Each row of a before or after table is a point. The points were changed in one or more steps. Then noise was added and the rows were shuffled. The steps act on how far a point lies along the listed directions, d1 being the first. Write out the steps. A step turns or swaps two directions, mirrors them in a line or flattens them onto one, adds a multiple of one to another, or multiplies one. Angles are multiples of 10 degrees, from the lower direction toward the higher: turns from -170 to 170, lines from 10 to 170 but not 90. Use the fewest steps. Two steps may share a direction if one is a turn and the other turns, adds or multiplies; they go together, in the order done. Otherwise the lowest direction goes first.
(in the rows, 128 means zero)

Directions:
(1): [149 177 116]
(2): [172 104 106]
(3): [153 129 177]
Before (10 x 3)
[[126 141 104]
 [137 112 125]
 [117 109  96]
 [193  92 191]
 [121 100 122]
 [184  94 171]
 [138 135 150]
 [128 111 118]
 [151 156 133]
 [171 180  64]]
After (10 x 3)
[[128 121 154]
 [ 56 121  79]
 [108 110 114]
 [118 146 102]
 [138 221 157]
 [137 203 160]
 [140 145 119]
 [122 125 143]
 [125 137 142]
 [106 101 149]]
Steps: turn d1 and d3 by -80 degrees; multiply d2 by -1

Directions:
(1): [150 171 166 114]
(2): [ 73 141 151 144]
(3): [119 172  83 126]
(4): [109 120 127  68]
Before (11 x 4)
[[102  93 146 122]
 [121 151 112 141]
 [150 125  98 117]
 [181 134 149 127]
 [168 150 130 108]
 [172  89 133 127]
 [124 168  72 194]
 [ 77 182 120 177]
 [175  69  88 102]
 [ 65 149 141 117]
 [156 147  78 117]]
After (11 x 4)
[[133 150 124 134]
 [133 167 127 114]
 [137 202 132  94]
 [129  92 145 135]
 [112  98 130  96]
 [133  89 135 160]
 [125 130 110 141]
 [134 181 117 124]
 [143 117 138 173]
 [155 251 150  89]
 [113 120 114 105]]
Steps: turn d1 and d4 by 120 degrees; add 0.7 times d3 to d1; multiply d2 by 0

Directions:
(1): [138  91 105  91 106  82]
(2): [117 107  98 176 167 100]
(3): [115  70 128 116 142 174]
(4): [141 153  65 107 141 153]
Before (12 x 6)
[[127 118 111 105 140 141]
 [132 114 148 106 114 144]
 [131 106 115 135 141 130]
 [128 138 127 130 149 126]
 [114  78 221 162 130 109]
 [117 130 118 131 161 142]
 [118 117 107 133 142 129]
 [128 122 155 124 124 141]
 [127 121 111 127 156 121]
 [126 137 105 156 147 149]
 [131 113 157 144 132  95]
 [118 146 138 160 148 156]]
After (12 x 6)
[[132 116 107 113 150 122]
 [116 111 136 142 143 168]
 [127 105 168 147 132  94]
 [133 136 155 112 104 129]
 [126 112  98 133 144 162]
 [135 135 110  94 129 134]
 [117 116 114 112 155 146]
 [126 127 125 125 154 131]
 [114  64 247 150 113  96]
 [130 128 161 125 119 136]
 [133 104 114 118 130 125]
 [120 113 107 116 133 127]]
Steps: turn d2 and d3 by 40 degrees; turn d1 and d3 by -40 degrees; multiply d4 by 1.3

Directions:
(1): [153 102 162 123  70 127 122 174]
(2): [ 92 127 180 123 117 170 102  91]
(3): [112 185 166 148 119 101 169 137]
(4): [119 100 157  91 145  63 120 110]
(5): [134 130 153 169 175 123  83 164]
(6): [ 91 100 108 186  96 100 121 112]
Before (12 x 8)
[[121 139 157 160 117 133 124 119]
 [125 121 118 134  94 129 155 143]
 [150 138 121 129 136 110 130 144]
 [149 130 142 117 135 104 144 128]
 [117 137 129 137  93 126 156 125]
 [172 135 137  95 149 161 131 154]
 [107 141 123 118 159 132 128  96]
 [124 134 107 123 111 116 161 129]
 [167  51  56  80 211 175  67  92]
 [120 140 149 134 121 116 130 137]
 [130 118 163 116 105 104 137 126]
 [130 136 120 102  63 129 172 110]]
After (12 x 8)
[[106 129 121 176  85 113 144 130]
 [132 133 134 134  85 122 153 126]
 [104 133 136 147 107 137 137 116]
 [130 111 152 120 102  92 139 133]
 [192  75  83  24 230 220  74  95]
 [148 143 171  98 137 135 136 121]
 [133 126 125 177 106  92 142 129]
 [102 110 126 163  87 127 138 135]
 [123 142 112 109 169 119 141 113]
 [110 137 139 137 119 107 134 137]
 [224 184 178   0 192 209 137 169]
 [134 151 152 109 132 150 123 122]]
Steps: mirror d2 and d4 in the line at 80 degrees; multiply d5 by 0.4; multiply d6 by 3

Directions:
(1): [178 115 118 113  74 124  93 101 161]
(2): [145 122 131 129 184 102 132  59 135]
Before (13 x 9)
[[109 138 125 131 171 112 136 142 112]
 [116 110 130 113 134 122 129  90 134]
 [124 121 137 130 125 129 154 142 136]
 [135 117 133 152 165 116 140 105 137]
 [121 133 116 124 113 138 127 119 129]
 [173 118 125 117 207  88 105   7 158]
 [179 131 125 110  34 129  82 161 152]
 [139 115 136  98 136 115 108  77 147]
 [138 129 121 129  80 146 107 129 140]
 [145 120 136 134 120 112 134 115 122]
 [137 140 118 115  51 148 115 169 128]
 [113 122 121 122 107 147 131 181 116]
 [106 127 135 136 200 118 159  99 113]]
After (13 x 9)
[[179 130 119 106  73 123  99  93 149]
 [166 107 121 113 134 114 112  86 144]
 [ 91 119 134 117 120 138 137 142 119]
 [ 86 131 136 136 192 131 168 132 104]
 [130 125 138 137 115 119 141 143 112]
 [145 130 122 129  85 138 106 120 143]
 [121 134 123 130 177 107 133 119 116]
 [189 129 124 107  40 122  79 142 157]
 [ 89 127 139 108 109 146 126 173 120]
 [137 119 134 129 131 122 148 117 145]
 [109 122 135 156 151 135 150 154 125]
 [ 43 156 132 140 135 171 152 245  85]
 [122 133 120 122 115 137 128 117 128]]
Steps: mirror d1 and d2 in the line at 150 degrees

Directions:
(1): [121 107 131 156  55 150 145 103 128  98 175  99]
(2): [128 128 141  87 140  80 117  96 140 129 132  48]
(3): [ 76 101  90 124 163 119 125 126 184 114 173 146]
(4): [ 85 123 129 106  97 178  94 122 152 185  98 115]
(5): [109 128 147 103 154 145 155 103  72 172 184 139]
Before (8 x 12)
[[150 115 162 113 106 113 149 106  79 130 170 109]
 [ 94 119 122 107 125 137  97 120 145 161 109  57]
 [123 114 136 138 138 121 142 142 136 112 134 141]
 [142 152 112 123 210  86 129 191 134 124 116 166]
 [ 98 126 105  94 120 100  96 113 178 127 134  78]
 [187 152 115 156 141 113 131 176  83 123 117 177]
 [126 119 150 145  78 203 168 105  62 174 193 131]
 [143 121 113 138 109 137 111 160 161  91  94 153]]
After (8 x 12)
[[152 131 120 150  97 150 113 164 150  96  84 163]
 [ 85 117  84 106 129 106  97 114 193 121 152 100]
 [199 154 130 149 140 102 125 166  75 124 112 151]
 [139 129 162 135  75 197 167  95  56 175 183 111]
 [137 111 159  87 126  85 136  83  96 128 186  69]
 [ 77 103 112  95 140 121  99 115 169 154 128  45]
 [130 120 142 145 133 136 147 155 127 113 128 154]
 [150 160 112 138 200 106 137 201 117 128 104 198]]
Steps: turn d2 and d3 by 40 degrees; multiply d2 by 2

Directions:
(1): [183 125 146 121 165 100  64 173 112 125  94 110 139 148]
(2): [130  83 138 106 138 113 188 154  75  81 104 116 112 100]
Before (13 x 14)
[[164  73 142  97 167  95 172 172  50  72  70  96 122  96]
 [180 106 145 105 170  90  85 184  83  85  65 101 115 131]
 [155 127 133 127 131 118  61 137 160 138 108 142 133 160]
 [100  62 104 113 143 122 248 141  71  77 109 122 109  69]
 [149 173 126 141 125 129  86 100 133 139 130 134 125 150]
 [176  87 162  80 155 105 119 197  81  61  77 105 132 128]
 [116 110 129 133 127 135 157 138 109 121 126 126 117 111]
 [164 161 147 159 142 112  39 189 146 156 128 102 148 159]
 [120 136 121 148 113 126 144  91 130 141 140 136 134 133]
 [129 155 121 129 107 163 100  91 148 151 153 142 130 127]
 [114  72 141 113 125 112 224 151  95  72 111 137  85  84]
 [ 84 143 111 136 114 145 175  98 124 134 162 168 131 116]
 [106 138 128 153 119 118 104 117 113 125 146 148 157 122]]
After (13 x 14)
[[120 115 127 113 111 159 168 104 103 106 140 131 115  95]
 [100 128 109 136  94 151 140  92 172 135 143 158 117 136]
 [196 113 162 122 174  86  49 188 135 122  86 120 117 150]
 [137 114 132 133 131 112 163 118 100 116 113 124 131 120]
 [186 173 128 143 166 109  15 133 163 171 107 113 164 175]
 [113 150 122 133 105 141 161  77 111 116 138 140 110 119]
 [ 70 166 121 172  75 157 148 108 174 161 189 135 130 122]
 [206 118 124 130 207  84  45 199 104 128  72 101 144 148]
 [146 121 137 135 146 127 101 153 113 141 121 123 126 128]
 [160 179 134 126 123 141  26 136 192 153 141 131 158 181]
 [129 185 114 151 122 133  42  99 194 174 146 137 132 159]
 [106 125 126 144 122 115 127 124  97 109 141 150 151 110]
 [136 113 135 113 155 109 162 165  66  91 108 140 127 119]]
Steps: turn d1 and d2 by -110 degrees
